Every row gives one point. Each copy is the shape, with its points in the same order, stretched, turned, moved and blurred by noise. Say if it was mirrored as well.
In the rows, zero is written as 128.

Shape (6 x 2)
[[106  91]
 [179  85]
 [122 111]
 [149 186]
 [186 140]
 [168 149]]
Copy 1 (6 x 2)
[[ 87 125]
 [126 200]
 [114 129]
 [195 111]
 [181 177]
 [173 152]]
Copy 1 is: mirrored
Copy 2 (6 x 2)
[[165 143]
 [157  55]
 [136 133]
 [ 63 123]
 [116  71]
 [ 94  85]]
Copy 2 is: mirrored
Copy 3 (6 x 2)
[[ 88 126]
 [137  63]
 [115 126]
 [193 162]
 [185 100]
 [177 120]]
Copy 3 is: only turned

Shape (8 x 2)
[[178 165]
 [158 147]
 [ 96  99]
 [164 124]
 [134 136]
 [178 149]
 [ 64 158]
 [152 170]]
Copy 1 (8 x 2)
[[ 61 139]
 [ 89 125]
 [169  91]
 [ 89 102]
 [116 119]
 [ 67 122]
 [180 155]
 [ 85 152]]
Copy 1 is: mirrored
Copy 2 (8 x 2)
[[111 208]
 [110 178]
 [113  89]
 [136 168]
 [105 151]
 [128 196]
 [ 41 101]
 [ 91 190]]
Copy 2 is: only turned
Copy 3 (8 x 2)
[[169 189]
 [151 166]
 [109 105]
 [163 148]
 [132 152]
 [168 178]
 [ 60 150]
 [135 190]]
Copy 3 is: only turned

Shape (9 x 3)
[[ 90 147  87]
 [175 187 127]
 [189 123 179]
 [115  70 103]
 [129 134  73]
 [ 78 155 144]
 [ 92 164 123]
 [175 117  81]
 [165 154 134]]
Copy 1 (9 x 3)
[[113 146  78]
 [180 153 131]
 [176  78 151]
 [122  82  55]
 [141 142  57]
 [ 91 132 139]
 [108 146 125]
 [180 123  56]
 [171 124 123]]
Copy 1 is: only turned
Copy 2 (9 x 3)
[[107 175 104]
 [ 92  65  54]
 [124  18 129]
 [168 141 158]
 [142 148  82]
 [ 72 139 144]
 [ 79 144 115]
 [166 106  73]
 [110  69  89]]
Copy 2 is: mirrored
Copy 3 (9 x 3)
[[111 141  66]
 [177 166 133]
 [152 115 191]
 [ 92  76 101]
 [140 117  76]
 [ 81 164 107]
 [100 166  95]
 [175  99 104]
 [162 145 139]]
Copy 3 is: only turned
Copy 4 (9 x 3)
[[111 157  67]
 [178  66  70]
 [168  52 165]
 [133 174 152]
 [156 160  83]
 [ 74 109  90]
 [ 95 115  74]
 [202 145 114]
 [164  82 104]]
Copy 4 is: mirrored

Shape (10 x 4)
[[137 144  14 154]
 [143 151 185  90]
 [121  97 104 139]
 [105 135 115 142]
 [142  83 151 175]
 [147  59  92 116]
 [115 171  83 127]
 [ 94 142 200 180]
 [102 133  92 123]
 [152 138 118  93]]
Copy 1 (10 x 4)
[[ 69 118  44 192]
 [180 145 165  68]
 [140  99 129 172]
 [118 129 146 145]
 [183 134 160 175]
 [166  58  94 182]
 [ 89 145 111 133]
 [155 190 227 137]
 [101 111 127 141]
 [149 120 110 109]]
Copy 1 is: only turned
Copy 2 (10 x 4)
[[ 83 136  55 185]
 [179 109 179  84]
 [114  67 126 153]
 [104 111 145 145]
 [152  44 169 186]
 [136  36  85 145]
 [102 152 124 137]
 [128  99 242 163]
 [ 97 110 123 124]
 [158 104 115 115]]
Copy 2 is: only turned

Shape (9 x 6)
[[149 153 124  98 171  66]
 [ 79 141 183 127 132 118]
 [177 166 196 145 176 126]
 [120 120 123 169 180 152]
 [130 115 154 133 101 141]
 [121 176  62 147 122 101]
 [ 16 118  84  60  90 156]
 [178 135 160 165  57 191]
 [102 157 106 139 134 186]]
Copy 1 (9 x 6)
[[101 177 103  66 157 101]
 [113 123 168  92 114 112]
 [155 130 135  85 193 126]
 [ 87 107 123 138 161 112]
 [108 105 115  98 104 148]
 [ 96 177  85 147 100 124]
 [ 11 158 149 116  28 185]
 [152  82  93 127  95 197]
 [ 83 135 131 152 113 178]]
Copy 1 is: only turned
Copy 2 (9 x 6)
[[151 160  97 163 154 171]
 [ 94 132 179 107 120 150]
 [177 138 196 182 138 161]
 [115  66 142 170 147 164]
 [148 100 149 110 111 133]
 [136 127  86 149 204  86]
 [ 80 101 107  13 168 162]
 [192  76 203 111 114  74]
 [133  76 166 114 196 138]]
Copy 2 is: mirrored

Shape (14 x 8)
[[ 86 160 172  97 167 122 115  70]
 [116 145 214  89 119  97  90 100]
 [176 198  61  96 173 163 127 107]
 [152 127 171 121 105 109 134 116]
 [146  95 131 191 145 133 199 174]
 [103 187 141  72 153  68 108  49]
 [146 136  80 102 171 198 123 164]
 [122 179 193  94 169  87 115  92]
 [136 157  88 127 169 134 157 215]
 [ 79 130 154 170  80  93 183 183]
 [ 90 128 145 128  86  99 103 107]
 [148 115 117  99 138 145 187 190]
 [150 110  49  92 183 134 136 160]
 [137 102 148 210 110  90 133 180]]
Copy 1 (14 x 8)
[[ 78 106 138 110 179 129 138  81]
 [110  74 179 176 170 161 127 100]
 [148 162  49 103 152  89 168 105]
 [146 133 168 152 128 135 127 126]
 [ 88 185 158 102  62  88 154 202]
 [120  49 135 122 168 110 150  43]
 [129 177  46  92 158 121 140 183]
 [ 98  98 157 153 181 116 168  89]
 [112 136  74 127  96 103 210 201]
 [ 97 107 165 141  16 142 147 157]
 [120  71 138 164 104 138  95 100]
 [146 159 112  83  95 144 187 196]
 [152 117  63  83 138  72 185 192]
 [ 93 132 170 197  59  81 127 192]]
Copy 1 is: mirrored
Copy 2 (14 x 8)
[[ 85 119 166 128 197 104  91 101]
 [119  80 179 110 152 108  56 146]
 [110 227 184  91 116 109 167  82]
 [138  97 161 115 113 107 117 124]
 [148 100  90 140 117 143 238 150]
 [107 158 176 143 172  47  64 106]
 [ 87 183 128  76 107 170 176 124]
 [111 119 179 126 201  93  85 137]
 [107 182  94 114 119 126 218 197]
 [116  84 105 188  88 117 185 188]
 [120 114 132 165  98 108  82 124]
 [ 92 127 120  86  97 114 203 170]
 [112 203  74  77  91 117 178 135]
 [176 103  93 168 104 153 173 182]]
Copy 2 is: only turned
Copy 3 (14 x 8)
[[116  95 154  57 114 129 160  97]
 [128  98 210  62 130 116 126 147]
 [149 153 103  93  53 203 159 129]
 [133 120 159 101 142 119 112 157]
 [106 119  91 196 172 127 143 169]
 [156 140 144  42  77  96 161  87]
 [100  93  94 110  80 191 137 166]
 [145 103 193  68 108 121 176 132]
 [ 98 129 101 155  81 143 161 186]
 [ 59 161 118 146 168  78 120 178]
 [ 96 137 136  96 119  89  93 119]
 [114 107  94 129 125 140 138 220]
 [135  99  57 132  61 134 129 149]
 [103 139 130 196 153  94 109 158]]
Copy 3 is: mirrored

Shape (14 x 9)
[[164  52 105 189 108 136 140  58 163]
 [ 80  62  75  93 199  75 111 115 111]
 [166 143 151 134 109 128  86 169 157]
 [175 120 125 163 171  75 111  86 114]
 [150  72 135 116 109 103 148 183  77]
 [109 152  85 208 158 102 118 147 133]
 [165 162 177 149 117 107 136 105  71]
 [120 148 128 102 176 149  99 161  87]
 [170 150 149  95 151 183 124  79 138]
 [ 92  99 101 133  96 116 178 139 177]
 [144 171 102 143 178 140 203 117 185]
 [156 166  82 164 103  92 183  88  88]
 [161 105 103 125 208  93  82  77 151]
 [168  58 118 161 160 177 146 123 111]]
Copy 1 (14 x 9)
[[144  65 104 228 104 115  98  99  89]
 [ 45 130 117 126 176  67 131 137  73]
 [182  81 134 121 142 132  98 168 174]
 [176 104 176 178 171  85 108 110  79]
 [129  45 134  71 104  98 133 181  62]
 [143 155 122 179 130 156  76 178  77]
 [182  91 201 109 117 139 140 118  97]
 [126 102 141  61 179 153 108 143 124]
 [163  84 116 106 172 135 136  63 155]
 [109 125  53 144  82 120 161 169 123]
 [183 150  39 140 162 136 164 117 101]
 [163 145 142 134  77 102 128 100  49]
 [139 120 142 178 212  69 100  94 112]
 [150  26  92 139 148 144  98 123  59]]
Copy 1 is: only turned
Copy 2 (14 x 9)
[[ 92 112 179 173  86 162  81  73 175]
 [ 69  85 118 142 249  82 108  95 162]
 [165 128 166  96 137 163  78 172 135]
 [161 134 174 168 162 124 128  94 113]
 [117  24 146 116 142 126 145 178 157]
 [156 152  89 198 152 124  95 147 131]
 [163 100 155 123 101 145 162 132  53]
 [140  88 101 108 209 153 110 150  98]
 [122 121 150  78 161 218 115  80 105]
 [ 60 117 109 118 109 145 114 148 197]
 [140 156  94 125 162 217 153  98 179]
 [159 119  91 137  73 117 160  91 117]
 [133 149 166 140 219 122  91  68 143]
 [113  52 147 159 160 195  91 107 165]]
Copy 2 is: only turned

Shape (15 x 9)
[[117 136 142 107 110 139 102 138 138]
 [114 121 124 118 149 197 111 145 129]
 [137 139  91  27 144 166 105 135 147]
 [114 138 100 103 142 129 117 144 143]
 [116 132 103  99  89 145 124 109 127]
 [113 132 120 116 148 176 136 134  58]
 [135 137 135 137 139 156 121  93 142]
 [153 123 140 136 153 133 103 140 102]
 [199 118 106 143 149 117 135 127 143]
 [149 102  97 112 116 118 107 104 154]
 [115 116 117 124 105 119 167 138 151]
 [113 145  82 140 135 140 122 132 135]
 [126 129 129 141 142 140 173 123 147]
 [144 139 122  95 111 112  99 134 122]
 [129  86 144 137 146 111 102 137 135]]
Copy 1 (15 x 9)
[[154 123 140 114 152 118 104 121 135]
 [111 116 144 165 152 127 123 124 164]
 [150 125 157 132 207 148 162  92 176]
 [129 140 115 112 153 128 144 127 154]
 [116 133 144 116 141 125 111  73 137]
 [ 63  91 177 139 152 121 152 122 126]
 [129 147 156 148 127 111 121 114 118]
 [132 106 133 139 148 123 148 162  92]
 [145 120 113 148 109 129 185 125  86]
 [142 149 103 135 148 119 129  95 112]
 [136 125 115  96 105  96 142  91 147]
 [ 98 157 108 128 122 139 138 122 147]
 [124 133 141 124  95  92 158 108 139]
 [150 120 133 104 158 133 132 119 107]
 [151 124  99 128 156  89 121 152 106]]
Copy 1 is: only turned
Copy 2 (15 x 9)
[[144 138 121 100 127 136 150 133 145]
 [111 138  99  93 179 183 134 128 114]
 [116 157 105  90 123 249 167 141 109]
 [ 97 143  97 115 110 155 141 143 129]
 [157 119  93  91 106 147 125 101 108]
 [104 126 136  88 171 152 148  93  58]
 [116  98 118 116 131 151 100 100 141]
 [116 144 152 135 154 137 111 137 114]
 [118 125 126 202 121 154  71 137 119]
 [144 123 102 117  95 151  77 149 126]
 [133 100  93 146 106 103 141 139 122]
 [ 95 140  73 123 108 143 105 113 125]
 [ 97  83 107 156 126 123 132 117 125]
 [147 152 134 121 105 145 134 131 125]
 [122 129 139 114 135 107 100 184 134]]
Copy 2 is: mirrored

Shape (16 x 11)
[[134 127 185  90 147 170 129 124 154 134 139]
 [111 132 134 173 111 143 125 101 150 138 103]
 [ 95 179 140  93 141 118 120 113 142 127 104]
 [128 159 132  99 152 162 153 133 128 132 161]
 [136 138 141 105 126 158 140 118 156 137 112]
 [146 142 165 103 140  52 138 103 109 134 155]
 [129 111 131  95 108  83 120 145 134 133 128]
 [128 157 143  99 125 136 150 110  84  46  98]
 [151 123 170 171  73 138 136 121  49 130  94]
 [ 59 125 144 126 154 136 178 103 108 100 152]
 [139 134 135  98   7  97 115 115 137 103 157]
 [137 123 155 127 143 142 137 114 132  67 146]
 [117 140 146 101 156 162 120 152 149 125 130]
 [146 124 163 125  99  89 135 175 141 126  91]
 [116 132 138  88 156 163 119 109 123 128 142]
 [ 91 146 142 114 119 151 112 156 156 120 152]]
Copy 1 (16 x 11)
[[140 149 156 111 112 157 154 105 188 174 130]
 [ 85 149 104 106 137 126 144  98 140 125 128]
 [114 182 159 114 136 138 105 124 173 116 163]
 [133 143 189 120 129 114 155 116 158 171 140]
 [117 143 132 109 133 126 142 112 184 151 134]
 [152 110 156 128 131 140  71  84 158 120 136]
 [139 103 128 145 135 150 100 139 173 112 166]
 [127 156 146  52 193 158  95 131 151 165 139]
 [111  87 106  73 159 130 134 149 116 129  66]
 [ 76 160 189 120 146 171 119 102 134 172 130]
 [113  48 140  75 130 162 120 136 184  95 169]
 [124 140 139  96 155 172 137  86 144 179 146]
 [136 172 154 125 119 143 150 127 162 150 153]
 [160 125 104 139 157 159 135 145 181  87 136]
 [116 154 160 105 112 131 116 115 147 185 148]
 [113 155 163 120 113 163 161 131 147 120 170]]
Copy 1 is: only turned
Copy 2 (16 x 11)
[[131 122 156 111 138 173 149  93  85 157 110]
 [157 148 164 133  95  86 118 103 114 158 115]
 [ 87 140 131  73 113 114 128 124 116 133 115]
 [103 153 144 120 121 160 153 104  91  92 130]
 [142 142 149 104 112 139 129  87  87 143 120]
 [109  82 135  68 173 105 132 183 127 110 146]
 [151 146 129  77 139 131 109 174 108 125 116]
 [ 99 115 122 110 109 155 121  79 207  93 130]
 [213 133 130 140  95 102 162  99 176 147 143]
 [ 93  96 135 140  96 136 140 113 129  60  92]
 [155 169 175  74  60 160  90 178 141 162 187]
 [111 116 163 147 135 159 118 107 161 115 126]
 [117 157 149 125 134 158 136 105  97 132  95]
 [188 151 169  73 142 112 124 143 152 136 105]
 [101 131 115 125 127 160 142 107  86 123 119]
 [113 172 173 121  93 156 131 138 103 138 105]]
Copy 2 is: mirrored
